Rows are points. To make a cloud, some directions were put in groups of two or more. Within a group, all points are equally far from the middle, so they leave a hole (a ring in 2 directions, a hollow ball in 3). The other directions are filled evenly. Then the cloud was stretched, turned, moved and blurred a little. Count the holes, and give their numbers of directions, smallest first.
In the rows, 128 means zero.

Cloud (21 x 3)
[[136 157  72]
 [145 109  71]
 [183 153  96]
 [187 150 103]
 [167 173 119]
 [113  85 127]
 [115 159 164]
 [178 100 167]
 [ 86 139 130]
 [103  95 146]
 [188 153 111]
 [139 119 187]
 [ 99 133 166]
 [183  94 104]
 [135 150 179]
 [130 168  81]
 [151  91 174]
 [131 136 185]
 [170 163  92]
 [133 129  65]
 [173 130  76]]
Holes: 1 (3)

Cloud (31 x 4)
[[ 76 143  81 106]
 [ 88 120 119  67]
 [134 140 162  76]
 [130 115  61 147]
 [125 150 131  67]
 [117 186 109 136]
 [ 65  93 158 141]
 [147 111 170 144]
 [ 51 144 116 157]
 [132 141 173 164]
 [ 55 124 120 169]
 [100 186 114 135]
 [111 114 116 197]
 [ 98  93  94  88]
 [ 96 185 122 144]
 [103 178 150 160]
 [132 145 166 172]
 [ 85 119 165  76]
 [155 115  72 128]
 [107  76 149 151]
 [ 53 122 134 165]
 [ 88 136  99  76]
 [165 145  86 121]
 [ 55 139 106 159]
 [163 115 153 105]
 [ 70 126  82 162]
 [142 108 166 159]
 [147  83 105 109]
 [ 57 107 165 137]
 [ 90 117  64 126]
 [165 134  80 126]]
Holes: 2 (2, 2)

Cloud (46 x 6)
[[100 117 161 124  99 111]
 [103 116 163  99 133 171]
 [187 109 116  97 114 162]
 [ 96 169 123 127 157 144]
 [ 87 124  99 100 159  71]
 [168 125  91 130  78  93]
 [141 113 117 103 120  90]
 [146 131 109 102 138  64]
 [136 127 144  80 127  99]
 [170 149 145 119 161 137]
 [145 122  87 124  85 170]
 [118  75 112 103 109  74]
 [134 173 147 147 101 137]
 [137  62 134 195  78 125]
 [166  77 125 114  93 103]
 [165 112 146 152 109  80]
 [181 108 128  76  67 119]
 [124  83 113 133  58 128]
 [ 86 138 138 133 125  64]
 [181 190 113 102  60 110]
 [156  96 141 161  93 100]
 [120 137  85 114 172 151]
 [114 138 140 150 123  50]
 [207 100 120  67  96 152]
 [102  68 104 168  84  95]
 [ 56 147 140 114 113  57]
 [140 107  83 177  74 122]
 [159 135  83 119  48 125]
 [159 135 150 115 101  25]
 [173  66 111 134 115 132]
 [101 140 125 118  96  75]
 [127 122 119  96  95 138]
 [114 170 139  76 144 137]
 [211 128 138  71  99 178]
 [ 99 129 100 143 104 211]
 [108  67 130 134 155 136]
 [135 126 141 116  81  49]
 [129 128 105 151  77 201]
 [129  84 111  89  42  54]
 [109 177 130  86 120 120]
 [ 80 138 157 162 108 164]
 [ 95 135 135  97 149 133]
 [132  71 140 189 155 115]
 [166  79 111 114  93  52]
 [148 130 107 135 193 109]
 [150 110 146 193  35 144]]
Holes: 0

Cloud (78 x 8)
[[ 76 146 127  81 146 198 135 197]
 [185 164 160  55 160 163 127 162]
 [111 190 141 131 135 176 195 202]
 [137 130 187 127  93 118 103  91]
 [ 76 108 135 173 118  88  94 138]
 [175 159 185 149 140 161 123 103]
 [151 103 146 171 119 105 143 131]
 [145 117 180  77 149 176  75 172]
 [171  99 167 101 111 178  89 157]
 [138 171 165  76 146 122 100 176]
 [ 97  84 171 102  85 119  77 139]
 [161 116  97  77 170 179 119  92]
 [105 122 167  97  90 117  93 176]
 [ 92  81 123 146  66 136 125 142]
 [ 61 119  75 107 111 133 105  71]
 [ 74 126 101 182  96 114 166 119]
 [132 135 154 121 124 129 151 164]
 [185 151 144 149 155 129 224 146]
 [ 82 120 198 157  86 119 130 135]
 [ 62 126 137 116  89 172 169 132]
 [120 182 173 114 142 131 118 192]
 [ 76 103  96 174 116 132  83 155]
 [156  66 115 145  78  93  85 172]
 [131 112 105 103 125  95 139 197]
 [ 99 104 189  77 113 156 130 117]
 [159 115  89 100 104 176  91 145]
 [156  98 135  77  60 170 153 139]
 [136 144  57  93  67 100 135 160]
 [108 177 164  80  92 111 108 177]
 [114 192  81 100 170 141 140 145]
 [165 138 154 169 163 155 181 104]
 [107 135 124  98 165 184 123 122]
 [111 105 182 131  64 142 122 138]
 [102 183 132 155 163 171 157 153]
 [163 188 172 137  65  95 164 166]
 [118 117 117 143 177 120 156 191]
 [111 135 189 124 141 140 111  88]
 [130 186 112 124 145  80 146 132]
 [114 110 185  60 197 183 136  98]
 [115 193 100 183 145 122 121 118]
 [104 118 160  95 101  68 118 159]
 [103 170  98 164  94  96 217 122]
 [109 149 111  89  85 126 117 140]
 [110 202 107 157 119  57 126 119]
 [114 140 115  92 187 171 147 135]
 [152 169  80 180 101 101 160 157]
 [135 191 192 130 157 173 163 163]
 [ 87  90 100 108 121 135 171 214]
 [107 105 179 114 142 100  96 109]
 [168 108 138  65 155 169 168 144]
 [ 73 110 210 143  90 119 169 142]
 [121  81 112 148 131 155  70 175]
 [ 77 137  54  73  94 131 177 160]
 [134 165 109 188  66 187  75 157]
 [151 117 145 159  66 121 128 177]
 [130 117 166 151 149 104 110 161]
 [168 104 144  98  76 158 141  77]
 [151 186 179 115 149 167 101 111]
 [ 93  66 122 146 144 107 141 180]
 [ 88 162 126  59 198 160 114 135]
 [ 75 135 123  93 107 128  61  97]
 [101 176 148 128 123 128 142 200]
 [135 158 184 112 115 182 140 124]
 [ 82  90 190 122 101 137 113 162]
 [175 163  88 130 133 174 146  98]
 [171 143 102 114  98 107 165 135]
 [100 176 124 162 133 193 107 175]
 [103 105 126 105 131 134  98 158]
 [133 160 100 108 144 158 115 140]
 [ 73 128 143  90  86 108  95 170]
 [182 103  89 127 126 127 112 174]
 [ 95 137 162 194  79  94 102 154]
 [ 78 119 146 101 128 133 147 133]
 [ 86 148 200 129 147 149  86  65]
 [133 157 135 147 133 100 130 122]
 [ 80 110 134  67 133 196 113 191]
 [101 152 140  84  90 125  55 180]
 [116 181 126  66 142  98 137 159]]
Holes: 0
